Each row is a point. Two turns around zero, p and q, are shown by what they do to some points. Write where each new point lands after one turn and then the other. Backwards means that the second turn is done in reverse. Each puzzle has new turns, and all numbers are rounded.
In the rows, zero is written as 128.

Turn p:
[161 139 137] => [163 136 132]
[121 148 130] => [124 149 127]
[ 80 105 134] => [ 79 113 142]
[150 121 110] => [147 116 110]
Turn q:
[124  99 146] => [126 106 155]
[107 149 149] => [101 151 138]
[127 127 106] => [130 120 108]
[129 109  89] => [137  98  98]
[153 155 150] => [146 165 141]
Where do these land?
q, then p: [130 131 110] => [130 122 111]
q, then p: [142 169 118] => [139 160  99]
p, then q backwards: [142  98 129] => [133  96 121]
p, then q backwards: [129 143 109] => [129 146 112]
p, then q: [ 91  88 149] => [ 90 102 164]
q, then p: [134 140 153] => [133 151 144]

Turn p:
[175 101 131 142] => [178 113 133 108]
[116 151 134 106] => [102 150 127 121]
[119 111 102 120] => [119 104 107 127]
[113 143 169 120] => [108 150 164 127]
[117 135 103 152] => [132 124 108 158]
Turn q:
[131 115 172 127] => [128 134 170 110]
[138 168 101 115] => [137 153  85 128]
[126 113 163 127] => [125 128 163 113]
[135 151  89 100] => [143 131  77 120]
[118 141 142 132] => [114 143 134 124]
[105 100 120 140] => [109  96 135 138]
[143 108 109 154] => [141 110 132 162]
Where do these land?
p, then q: [102 111 141 119] => [107 113 148 117]
q, then p: [153 104 152 133] => [147 138 160 110]
q, then p backwards: [150 164 143 152] => [132 173 143 145]
p, then q: [108 159 114  90] => [ 90 127  90 118]
p, then q: [128 111  88 146] => [145  98 121 159]
q, then p: [127 119 129 128] => [129 122 134 125]

Turn p:
[122 125 154 142 119 117] => [146 124 135 137 125 103]
[106 106 110 117 128 129] => [ 98 114 125 113 122 121]
[131 110 109 135  93 114] => [132 105 107 118  95 126]
[123 153 141 119 120 113] => [146 152 132 115 125 117]
[133 119 126 143 132  91] => [142 118  97 125 137 109]
[153 130 126  85 144 167] => [119 128 162 112 147 177]
[110 103 132 178 130 119] => [120 106 109 166 123  93]
[147 178 127 107 158 174] => [123 176 157 139 150 178]
Turn q:
[104 142 134 136 105 151] => [108 136 148 140 108 151]
[142 136 141 140 118  97] => [139 132 144 142 133  96]
[168 117 126 138 117 114] => [162 123 121 152 138 113]
[106 107 122 142 127 147] => [102 113 114 139 122 145]
[156  99 153 111 119 167] => [153 101 136 137 154 172]
[ 96 144 155 100 161 101] => [102 129 152  77 144 105]
[152 148 106 150 132 140] => [141 162 108 146 127 132]
[100 131  86 107 145 107] => [116 129  99  89  98 109]
Where do these land?
p, then q: [128 103  42 139 143 133] => [ 85 116  85 119  71 162]
q, then p: [110 135 121 129 127 120] => [128 133 129 116 115 116]
p, then q: [112 134 159 147 127 131] => [127 135 141 145 142  98]
q, then p: [122 111 153 123 112 127] => [129 104 143 138 137 113]
p, then q: [115 136 131 135  94 124] => [146 123 148 143 108 118]
p, then q backwards: [200 130 149 130 126 123] => [185 106 134 101 114 159]
p, then q backwards: [122 137 120 113 143 152] => [113 143 145 134 134 147]
p, then q: [116 138 148 108 151 115] => [129 140 135  98 148 112]

Turn p:
[132 116 133 126 176 106 138 126] => [117 121 115 137 159 108 161 144]
[124 112 122 144 119 148 130 122] => [135 106 132 136 118 135 125 110]
[129 113 146 112 157 118 140 106] => [127 132 130 126 147 106 166 121]
[121 143 116 127 117 115 138 146] => [110 135 126 125 117 144 121 146]
[145 122  93 134 112 164 139  91] => [161 115 106 139  85 136 139 101]
[118 112 131 134 111 115 104 119] => [114 125 124 117 132 119 108 103]
[126 126 145 126 118 148 139 122] => [140 129 152 130 120 131 134 117]
[143 118 132 123 125 137 133 152] => [137 112 141 118 124 124 124 147]
[106 150 135 121 134 125 112 126] => [126 153 127 128 149 143 121 123]
[139 128 115 115 121 123 110 153] => [132 124 118 105 129 129 107 148]
[125 168 140 146 117 110 124 144] => [111 157 137 148 129 134 100 147]
Turn q:
[134 138 135 143 118 123 225 128] => [123 158 146 137 115 103 215 143]
[114 133 134 118 136 131 119 127] => [129 133 125 118 141 140 121 125]
[148 130  99 129 139 128 117 126] => [136 111 109 149 135 113 120 124]
[118  95 125 123 114 124 116 134] => [100 120 121 114 112 127 112 133]
[136 101 141 129 139 140 120 122] => [113 100 134 125 127 144 129 126]
[113 138 114 115 127 136 117 122] => [133 137 109 120 135 130 118 113]
[120 133 125 142 114 143 115 128] => [133 135 124 133 110 140 117 116]
[128 135 137 135 135 107 114 115] => [127 131 149 134 143 123 111 123]
[138 140 136 112 117 128 109 130] => [149 121 131 112 127 125 111 128]
[130 137 135 134 142 120 128 149] => [135 133 132 138 137 135 126 151]
Where do these land?
q, then p: [138 116 124 133 137 123 124 104] => [116 121 128 134 139 118 138 107]
q, then p: [154 119 143 101 116 134 107 146] => [137 108 130  86 127 111 120 135]
q, then p: [122 129 128 120 116 111 133 106] => [116 152 126 124 136 120 138 122]
q, then p: [102 122 111 147 102 124 133 149] => [117 148 125 130 112 158  99 129]
p, then q: [136 131 143 145 128 126 145  99] => [123 147 156 143 120 116 135 119]
p, then q backwards: [133 147  98 131 112 122 146 137] => [119 112 125 143 114 144 126 160]
q, then p: [129 118 148 112 155 128 141 142] => [135 109 142 121 143 141 148 148]
q, then p backwards: [118 115 141 109 145 149 126 123] => [101 114 112 114 135 132 125 138]
q, then p backwards: [120 155 116 155 140 134  97 147] => [128 168 119 154 129 148 109 130]
